Each wall is flat, endless, passes through zero and stands at right angles to its row. A trip goes straight from one point to another. List the walls that it crosses, first one first.

Walls:
(1): +1.11  -1.22  -1.65
(2): +2.11  -1.03  +2.19
(3): -0.57  +2.41  -2.67
(4): -1.30  -1.94  +1.48
(5): -2.35  -2.61  +3.21
Trips:
-1.07  -2.63  +0.22 to -3.23  +1.73  +1.44 => 2, 1, 3
+0.62  -0.74  +0.00 to +0.10  +0.31  -0.45 => 5, 4, 3, 2
-0.76  -0.94  -1.61 to -0.40  -0.40  -1.61 => 4
-0.77  +1.24  -1.34 to +0.77  -0.16  +1.20 => 2, 3, 5, 4
-2.89  -0.45  -2.66 to +0.16  -1.72  +2.82 => 5, 3, 1, 2
+1.32  -0.39  -0.44 to -1.13  -0.62  -0.71 => 3, 2, 4, 5
-0.33  +0.83  -1.97 to +0.93  -0.44  -0.90 => 2

Walls:
(1): +2.92  -0.71  -2.58  -0.24  +1.24  +0.23  -0.54  +0.85
(2): +1.29  -0.63  -0.50  +0.39  -0.07  +0.51  +0.83  -1.41
(3): +0.56  +1.01  -0.11  +0.17  -0.92  +1.25  +0.16  +2.10
(4): -1.10  +0.21  -0.37  -0.85  +0.99  -1.52  +0.18  -0.92
(5): +0.72  +0.87  -0.73  +0.68  +0.57  +2.39  +1.30  -3.13
(6): -2.28  +1.01  +1.86  -0.96  -0.88  -2.08  -0.32  +1.55
Trips:
-1.77  -0.71  +2.01  +0.04  +0.51  -0.22  +3.30  -0.82 to +1.96  +1.36  -3.79  +1.61  -2.84  -1.75  -1.82  -0.18 => 6, 1, 3, 4, 5
+0.37  -1.51  -1.91  -0.50  +0.37  +2.59  -0.83  +0.55 to +1.37  +0.78  -0.51  -0.02  -0.07  -0.30  +0.50  +0.12 => none
+0.15  +2.40  -0.19  -0.39  +1.38  -0.14  -1.03  -3.49 to +2.93  +0.67  +0.40  +0.01  -1.61  +2.18  -2.06  +0.72 => 1, 4, 3
-1.22  +0.38  +0.06  +2.75  +1.41  +2.32  -2.41  +0.26 to -0.14  -0.66  -0.18  -0.50  -0.54  +0.30  -1.52  -1.60 => 3, 2, 4
-1.19  -0.23  +0.43  -0.14  +1.23  +0.12  -1.73  -2.52 to +1.30  +1.88  +2.18  +1.26  +3.34  -1.07  +2.43  -1.41 => none
+1.60  -0.71  +0.89  +0.75  +1.32  +1.10  +2.73  +2.80 to +2.03  +0.21  +1.32  -2.03  +1.21  +1.39  -1.52  -0.37 => 5
+1.14  +1.91  +1.93  +0.69  -1.38  -1.80  -2.55  +0.17 to -1.44  +0.26  -2.82  -3.53  -0.52  -2.44  +1.61  -0.91 => 4, 3, 1
-1.12  -1.06  +0.51  +1.71  -0.27  +0.58  +0.10  +1.44 to -1.48  -0.07  -1.20  -0.12  +0.70  -1.89  +2.39  +1.94 => 4
-1.21  -0.02  +1.78  -0.45  +0.63  -1.04  +0.34  +0.92 to -1.00  -0.55  +0.75  +2.92  -3.82  +1.87  +2.05  -1.69 => 4, 3, 5, 2, 6

Walls:
(1): +1.28  +0.60  -1.25  +0.73  +0.83  -1.30  +1.32  -1.76  -0.48  -1.67  +0.38  -0.59
(2): +0.59  -1.00  +1.87  +1.71  -1.06  +0.78  -2.37  +2.21  +0.42  +0.00  +1.65  -0.65
(3): +0.57  +0.75  +2.35  +0.32  -0.69  -0.81  -0.20  +2.28  +3.43  +2.66  -0.38  +2.34
(4): -2.82  +0.11  -1.14  +0.94  -0.19  -1.52  +1.61  -0.46  +1.71  -1.04  +1.66  -0.22
(5): -2.18  -0.64  +0.29  +3.95  +0.10  -0.35  +0.57  -2.04  -1.37  +2.73  +0.20  +2.65
(6): -2.65  -0.18  +0.13  -1.76  -1.56  +1.59  -0.12  +1.67  +1.25  +1.47  +0.47  +1.06
Trips:
-1.54  -0.83  -0.59  +1.95  +0.05  +0.51  +1.29  +0.33  +0.51  +3.30  +2.32  +2.44 to -0.64  +1.06  -1.20  +1.30  +0.55  -0.04  +0.96  +0.36  +0.13  +0.51  +0.88  -1.91 => 1, 3, 2, 6
-0.30  +0.15  -0.04  +3.31  +1.06  +0.31  -2.43  +0.15  +0.02  -0.30  +2.40  -0.35 to -0.73  -0.10  -0.30  +0.63  -0.90  +1.03  -0.85  -0.73  -2.64  -0.20  -1.36  +0.74 => 1, 4, 2
+4.22  +2.21  +0.92  +0.70  -2.62  +1.07  -2.26  +0.75  +1.56  +1.04  -1.64  +2.03 to -0.68  +2.50  +1.39  -1.68  -1.48  +0.45  +1.50  +1.06  +1.96  -0.98  -2.60  -0.99 => 6, 2, 4

Walls:
(1): -1.43  -1.32  -0.64  -0.09  -0.97  -0.07  -0.20  +0.97  -1.85  +1.37  +0.87  +1.19  +0.02  -0.35  -1.85  -0.60  -0.62  -3.94  -0.51  -0.26
(2): +1.63  +1.08  -0.45  +1.57  +0.44  +1.48  -2.10  +1.67  +1.38  -1.04  +0.70  -1.61  -1.04  -3.08  -1.64  -2.38  +0.78  +0.01  -0.68  -1.07
(3): -0.02  +3.00  -1.79  -1.17  -1.12  -0.86  -0.22  +0.37  +0.17  +0.41  -0.63  -2.65  -1.17  +0.75  +0.25  -0.71  +0.11  -1.44  -2.30  -0.34
(4): -0.08  -1.66  -0.07  +0.50  +0.54  -0.69  +3.68  -2.63  -2.89  +0.45  -1.25  -2.89  -0.86  -1.55  -0.60  -3.87  -0.05  -0.33  +0.11  +1.00
(5): -0.95  +0.59  -1.38  +0.51  +0.18  -1.02  +4.31  +0.25  +2.59  -1.30  -3.60  +0.18  -0.01  +1.88  -0.81  +2.64  -1.01  +2.31  -0.62  -0.55
Trips:
+0.64  -3.00  +2.59  -0.33  +0.72  -0.96  +1.30  -1.40  -0.05  -2.29  -1.06  +0.13  +0.61  -2.46  +0.14  -0.56  +3.49  +0.30  +1.59  +2.07 to -0.95  -1.84  -0.37  +2.79  +2.32  -1.52  +0.12  +2.46  +2.87  -2.64  +1.09  +0.63  +0.81  +1.28  -1.81  +2.92  +2.79  -1.03  -2.47  -2.58 => 2, 5, 4, 1
+0.32  -1.29  -2.46  +1.28  +0.21  +1.47  -2.34  -0.83  -1.60  -0.86  -2.93  +0.58  -0.56  +0.43  -1.15  +0.55  -1.33  +1.54  -0.22  -2.50 to +2.65  -0.03  +0.89  -1.59  -0.68  +1.52  +1.66  +0.49  +1.49  -2.60  -0.97  +1.97  -1.59  -0.59  +1.27  +0.60  +1.46  +0.81  +1.30  -0.78 => none
+0.99  -1.49  -0.88  +0.17  -1.54  +0.19  +0.78  -0.87  -0.18  +0.96  -2.23  -0.03  +0.25  -1.94  -0.55  +0.47  +1.87  +0.03  -1.78  -1.41 to -1.60  -2.05  -1.11  -2.07  -0.21  +0.18  -0.39  +0.47  -1.27  +1.45  +2.38  +0.07  +2.42  -1.69  +0.20  -1.02  +0.05  -1.62  -0.33  +2.74 => 5, 3, 2
+0.22  +1.28  -2.07  -0.46  +0.04  -0.39  +0.33  +1.85  -1.01  -0.03  -0.55  -0.13  +1.06  +0.85  +0.55  -3.91  -0.14  -1.17  +1.16  +4.33 to +0.08  +1.05  -0.05  +0.56  +1.00  -0.47  -0.79  +0.14  -2.06  -1.89  +1.42  -1.65  +0.42  -2.11  +1.38  +1.81  +0.39  +2.59  +3.31  +0.42 => 1, 3, 4
+0.14  -0.49  +1.38  -0.08  +2.15  -0.82  +0.99  +2.91  +2.29  -1.89  -1.27  -1.41  -1.56  +1.29  -1.80  -1.87  +2.54  -0.33  -2.53  -0.68 to +1.73  -1.22  -2.76  +0.19  -1.46  +1.62  +2.80  -1.93  -0.10  -2.72  -2.23  +1.27  -0.87  -0.32  -0.54  -1.00  +0.05  -2.01  -2.07  -1.41 => 1
-2.48  -1.92  +2.03  +0.38  -1.72  -0.59  -1.48  -0.16  -3.13  +0.04  -1.33  -0.29  +0.10  -1.07  -2.74  -0.10  +0.31  -1.06  +2.68  +1.41 to +0.44  -0.82  +0.63  +1.30  -0.93  +0.81  -1.35  -2.73  +0.06  -1.57  -0.48  +3.82  -2.25  +0.86  +0.44  +1.27  +0.29  -1.73  +0.55  +0.00 => 4
+1.67  -0.87  +1.05  -2.68  +2.26  +1.78  -0.09  +1.84  -0.31  +0.58  -0.80  +0.50  -2.26  +0.24  +0.71  +2.31  -1.45  -0.02  +0.15  +0.64 to -0.42  +0.76  +0.65  -1.74  +1.99  +3.38  +0.32  +1.26  -1.68  +0.91  -2.35  -3.56  -1.15  -3.59  -2.05  -0.82  -1.26  -1.37  +3.96  +0.56 => 5, 2, 4, 1, 3
